Each row is a point. The window is the flat piece filled in between its corners: a triangle in 3 columns, a solid with four corners in 4, and so on. A path goes straight from each point to the next, and from the last back to the first. List the points from which the path goes on through the window.

Window (3 x 3):
[[-0.44  0.33  3.84]
 [ 0.31  0.03 -1.74]
 [ 1.11 -0.65  0.07]]
Path:
(1): [-0.30  1.05  3.48]
(2): [ 0.10 -1.63  4.11]
(3): [ 0.76 -1.93  0.66]
(4): [1.14 0.88 1.79]
(5): [0.60 1.64 1.97]
(6): [-1.35 -1.35  4.38]
(7): [-0.51 -1.94  0.98]
(8): [ 1.26  0.78 -0.72]
(9): [1.05 1.90 0.55]
(10): [ 0.94 -1.84  0.99]
(11): [ 0.93 -2.67 -0.57]
(12): [ 1.30  0.23 -2.27]
(13): [0.48 1.94 0.29]
(14): [-0.40 -1.16 -0.32]
(15): [-0.31 -0.61 -0.74]
(16): [ 0.66  0.57 -0.85]
Through the window after points: 5, 7, 15

Window (4 x 4):
[[-1.23 -0.57  0.15 -1.13]
 [-0.91 -0.96 -0.29  0.86]
 [-1.95  0.02 -1.46 -0.15]
 [ 3.08  4.57  0.27  0.69]]
Path:
(1): [ 0.38  0.11 -1.96  0.10]
(2): [-2.72 -1.95  2.41  1.52]
(3): [-0.05  1.68  0.66 -0.14]
(4): [ 0.92  1.94 -2.10 -0.62]
(5): [ 2.17  1.59 -1.99  0.98]
(6): [-0.93  2.23  1.35  0.72]
(7): [-2.40  0.35 -0.01  3.24]
(8): [ 1.11 -0.22 -0.36 -1.28]
(9): [ 1.06  1.62 -3.34 -0.46]
(10): [-2.11 -0.07  1.26 -0.71]
(11): [-0.32  1.43  1.77 -1.04]
(12): [-0.50 -0.27 -1.73 -0.75]
(13): [ 1.02  0.96 -0.68 -0.71]
(14): [-0.44  2.93 -0.41  2.39]
(15): [-2.52 -0.50 -0.28  1.66]
(16): [ 0.20 -1.79 -1.22 -2.40]
Through the window after points: 1, 7

Window (8 x 8):
[[ 0.29 -1.67 -0.75 -1.16 -0.24 -1.08  1.22  2.13]
 [ 1.49 -0.55  3.36  3.17 -0.71  3.73 -2.93 -0.32]
 [ 0.76  0.38 -1.53 -1.52 -1.81  0.17 -0.89  1.82]
 [-3.15  3.66 -0.04  2.12  0.66  2.41  1.02  2.16]
 [-0.42 -0.37 -0.05 -3.88  0.99 -0.24 -0.13 -0.10]
 [ 0.66  0.24  1.72  1.72  4.68  1.26 -2.99  0.80]
 [ 1.70  1.56  0.46 -0.88 -1.56 -0.04  0.57 -0.76]
 [-1.57  0.91 -0.68 -2.01  0.06 -2.16 -0.95 -2.48]]
Path:
(1): [-1.07  1.46  2.36 -0.46 -0.72  0.94 -0.88  2.32]
(2): [ 0.62 -0.21  1.83 -0.35 -0.36 -0.30 -0.02  1.21]
(3): [-1.04 -0.21 -2.67  1.01  0.30  2.10 -0.52  0.22]
(4): [ 0.15  0.19 -0.69  0.26  0.90  1.93 -1.23 -0.30]
(5): [-0.79  1.01  2.50 -1.38  0.91 -1.67 -0.54 -1.00]
(6): [-1.04  1.14  0.91 -1.90  0.40 -1.47 -0.96 -0.12]
(7): [-0.70  0.52 -1.41 -0.30  1.03  3.07  1.03  0.59]
(8): [-0.47  2.14 -1.70  1.05  0.28  1.89  0.84  0.85]
(9): [-0.53  1.19  2.81 -1.39 -1.57 -0.74 -0.92  1.01]
(10): [-1.69  3.19  2.85  1.28 -2.36  1.01 -2.68  2.61]
(11): [-0.08  0.73 -1.18 -0.12  2.66  1.16  0.72 -1.00]
(12): [-1.07  1.98 -2.03  0.30  0.25  0.65  0.84 -5.16]
(13): [ 0.36  0.57  1.33 -0.88  0.44  0.13 -2.06  1.36]
(14): [ 0.09  0.04  1.52 -1.45 -0.30 -1.45 -1.56  0.17]
(15): [ 0.10  1.04 -1.52 -0.44 -1.80  1.92  0.75 -0.32]
(16): [-1.01  2.10 -0.82  2.52  0.62  2.44  0.30 -0.01]
Through the window after points: 2, 6, 8, 16

Window (9 x 9):
[[-0.16  0.66 -0.04 -0.25  1.25  0.33  4.09  0.21  1.95]
 [ 1.57  0.12  1.15 -1.06 -0.47  2.86  2.09 -2.40 -1.20]
 [ 3.92 -4.91 -0.70 -2.23  1.68 -0.73 -2.20 -4.43 -0.80]
 [ 0.22  1.36 -0.27  1.99  0.95  1.17  1.81 -0.16 -0.03]
 [ 0.66 -1.33  0.22 -1.27 -0.70  0.95  0.67  0.50 -1.59]
 [-1.33 -1.24  1.76  0.65  2.56  1.23  0.49  1.31  1.80]
 [-0.33  1.40  1.74 -0.30  2.40 -0.13  2.74  0.46 -0.63]
 [ 1.77  1.32  1.67  0.71  1.22  1.41  0.57  2.28  2.24]
 [-0.19  0.12  1.16 -1.07 -1.14 -0.51  0.56 -2.80 -0.67]]
Path:
(1): [ 0.27 -1.48  1.49 -0.05 -0.28 -0.24  1.40 -1.32  0.32]
(2): [ 1.86 -0.53  2.18 -0.38  1.19  0.72  2.46  0.57  0.34]
(3): [-2.51 -0.30 -0.63  0.19  1.23  1.85 -0.25 -1.44  1.28]
(4): [-0.28  1.10  0.51 -1.05  0.69  1.00  0.32 -0.29 -0.01]
(5): [ 0.92 -0.21  2.14  1.73  0.52  1.69  3.51  0.53  0.78]
(6): [ 1.80 -4.69  1.08  0.45  0.48 -1.38  0.43 -4.58 -1.69]
(7): [ 1.17 -1.18  0.41 -1.77  1.26  0.78 -0.28 -0.41  0.52]
(8): [-0.02  0.90 -0.20 -0.64  1.03  1.32  1.61 -0.66  0.10]
(9): [ 1.40 -0.82  1.77  0.09  0.41  0.31  4.96  0.08  2.28]
(10): [ 2.06 -0.13  1.56  0.93  1.10  0.56  1.10  0.95  0.65]
(11): [-1.15  2.92  0.75 -1.32  1.61  2.01  1.29  1.16  2.29]
(12): [ 0.44  0.29  0.81 -1.02  1.51  0.91  0.46  1.02  0.99]
(13): [ 1.49 -1.43  1.68  0.67  0.12 -0.03  1.99 -2.34  0.88]
(14): [ 2.27 -2.03  1.54  0.44 -0.84  0.73  2.82  1.90 -2.59]
(15): [-0.38  0.83  0.28 -1.27  1.23  0.84 -0.16 -0.62  1.04]
(16): [ 1.03  1.61 -1.01 -1.50  2.19  4.05  1.50 -1.56 -2.05]
Through the window after points: 2, 8, 10, 14

Window (12 x 12):
[[-0.89 -2.27  1.83  2.89 -0.83  0.65  2.18 -0.49  1.47  1.98 -1.37 -0.40]
 [-0.67 -3.47  2.28  2.76  0.11 -0.56 -0.58  1.89 -0.31  1.45 -2.80  0.93]
 [ 1.01  2.74  2.67  0.59 -0.03 -2.37  0.32  0.07 -0.69  0.92 -3.02 -1.01]
 [-0.61  0.85  1.62  3.06 -2.12 -0.26 -1.18  0.89  0.35  0.37 -0.51  1.11]
 [-2.20  2.08 -0.36  1.78  1.35 -0.88 -0.21 -0.23 -1.83  1.33 -1.98  1.21]
 [-0.09 -1.41 -2.25 -3.06 -0.33  0.99 -0.98  0.59 -0.83  0.81  5.50  0.05]
 [ 0.28  2.44 -1.11  0.90 -0.52 -0.17  1.49  2.02 -1.37  0.31 -3.85  1.40]
 [ 1.48 -2.12 -2.57 -0.32  1.89  0.20 -0.49 -0.25  1.38 -0.59  4.10  1.86]
 [-0.57  0.77  0.71  1.41 -2.18 -4.25  1.31  0.06 -0.69  1.44 -2.23  0.65]
 [ 0.85 -2.32 -2.83 -0.63 -0.50  0.45 -2.35 -0.52  1.82  2.64  2.01 -0.39]
 [-2.70  3.28 -1.34 -1.35  0.40 -1.79 -0.39  1.74  0.36 -2.01 -1.32 -0.01]
 [-1.46  2.35  2.04 -0.20 -0.44 -1.61  0.40  1.34  0.97  2.05 -2.30  2.53]]
Path:
(1): [-1.50 -0.77 -0.46 -1.25 -0.67  2.40  0.71 -1.93  0.17  0.95 -2.45  4.30]
(2): [ 0.36 -0.34 -0.46  1.80 -0.04 -1.36 -0.51  1.16  0.17  0.97  0.31 -1.41]
(3): [-0.68  2.22 -0.90  1.67  0.88 -3.57  0.34  4.14  0.57  0.26  0.63 -1.01]
(4): [ 0.05 -1.91  1.37  0.65 -1.26  0.97 -0.91 -2.08 -0.42  1.79 -2.00  1.57]
(5): [ 0.89  0.62 -1.12 -0.64 -0.33  0.24 -1.32 -2.12  0.30  0.85 -1.03  2.35]
(6): [-1.03  0.09  1.48  2.56  0.53 -2.66  2.06  3.44  0.49  0.42 -0.35 -0.55]
(7): [-0.04 -0.22 -0.26  1.56  0.48 -1.28  0.17  1.19  0.16  1.14 -1.02 -0.12]
(8): [ 0.02  0.07  0.24 -1.20 -0.85  0.73 -1.11 -1.53 -1.25 -0.36  0.85  1.33]
(9): [-0.14 -1.78 -0.74 -0.97 -0.52  1.22 -0.08 -1.70  0.19  1.52 -0.70  0.59]
(10): [-0.04  0.35 -0.76  0.74  0.48 -1.39 -0.04  1.59  0.44  0.79  0.24  0.41]
(11): [-0.25  2.09 -0.58  2.09 -0.22 -0.45  0.77  2.52 -0.54  2.21  0.31  0.26]
(12): [-0.83 -0.76  1.35  0.63 -1.76 -2.02 -0.19 -1.15  0.04 -0.67 -3.46  1.40]
(13): [-0.48  0.36 -1.18 -1.64 -1.98 -0.78  1.79 -2.38 -0.09  0.61 -0.98  2.07]
(14): [-0.18  1.82  2.25  1.85  1.66 -1.32 -1.66  3.61 -0.44  1.54 -0.69 -0.78]
(15): [-1.88  0.29  0.37  2.21  0.70 -0.49  0.24  2.85  2.32  1.81 -0.14 -1.58]
(16): [ 0.03  1.73  1.15 -0.10 -2.35 -1.46 -0.37 -1.02 -1.67  0.41 -2.77  2.93]
Through the window after points: 3, 11, 13

Window (14 x 14):
[[-1.28  2.80 -0.98 -1.35  0.11 -1.36  0.38 -0.35 -0.29  0.48  2.35  2.13
  -1.08  1.31]
 [ 2.16 -0.04  1.23  1.21 -1.24  1.42 -0.87  2.24 -1.73  0.33 -0.61 -1.15
  -0.78  0.16]
 [ 3.83  0.34  1.53 -1.51 -3.08  1.23 -0.06 -0.71  0.61 -1.15  1.18 -1.03
   3.08 -0.94]
 [-1.91  1.82 -1.58 -1.97  0.56 -2.76 -0.14 -2.32  0.74 -2.21  0.06 -1.81
  -2.32  0.99]
 [-0.26 -0.83 -2.17 -2.04 -1.65  2.15 -0.60  0.78 -1.28  1.58  0.87 -1.21
   4.18  2.60]
 [-3.00  1.14 -0.33  1.52  0.96 -2.56  1.12 -1.43  0.11 -2.98 -0.08  1.04
   0.02  0.64]
 [-1.83 -0.24  2.09  0.51 -1.16 -2.41  2.19 -0.37  1.60 -0.47  1.18  0.53
  -2.87  1.46]
 [ 3.26 -0.20  0.98 -0.79 -3.95  0.76 -0.27 -0.64 -0.48  1.63 -2.25  0.78
   2.27  0.53]
 [-0.07 -0.47  1.41  0.28  2.56  0.52  1.75 -0.35  0.82  0.22 -1.12  0.11
  -2.75 -1.33]
 [-2.32 -0.48 -0.72 -0.32 -0.73 -2.03 -1.21 -3.31  0.21 -1.58  2.05  0.84
  -1.71 -0.75]
 [ 2.23  1.67  3.11  1.29 -3.57  3.05  0.55 -1.07 -0.03  1.88 -1.23 -2.24
   1.29 -1.51]
 [-2.04  0.16 -0.71  0.03 -2.21  2.80 -1.06  1.48  2.27 -2.40 -2.00  1.01
   1.16  0.06]
 [-0.48 -0.40 -2.61 -0.19 -1.85  1.26  1.09  3.20 -0.33  0.63 -1.43 -1.12
   1.33 -2.04]
 [ 0.43  0.45 -0.27  0.32 -0.98 -0.73 -1.95  0.44  2.16  0.91 -0.12 -0.94
   2.11 -0.21]]
Path:
(1): [ 0.39 -0.35 -3.59  0.82 -0.65  0.51  0.79  0.38  2.34  0.09  0.11  0.86
 -1.51  0.22]
(2): [ 0.83 -0.38 -1.62  1.89  0.21  0.97  0.97 -0.83  1.42 -0.63 -1.72  0.49
 -2.64  0.49]
(3): [-0.32  0.45  1.14 -1.06 -0.13 -0.27  0.44 -0.08  0.07  0.19 -0.21 -0.67
  0.07 -0.81]
(4): [-1.33  0.97  2.68 -4.21 -0.97  0.03  1.23 -0.11 -0.80 -1.77  0.99  2.64
  2.64 -0.18]
(5): [ 2.36 -0.50 -1.77  4.06 -1.87  0.00 -1.59 -0.34  0.35  1.22 -1.50 -2.62
 -1.96  0.37]
(6): [ 0.87  0.59 -1.72  0.53 -0.95  0.59  0.63 -1.50  0.94 -0.62 -0.03 -1.23
  0.68  0.94]
(7): [-1.40 -0.01  3.37 -2.25 -0.42 -1.09 -0.05  0.51  0.20  0.05 -0.26  1.27
 -0.67 -2.04]
(8): [-1.31  1.14  3.73 -0.66 -2.11  0.35 -0.96 -0.19 -1.08 -0.95 -1.26 -1.08
  3.20 -0.15]
Through the window after points: 2, 4, 8
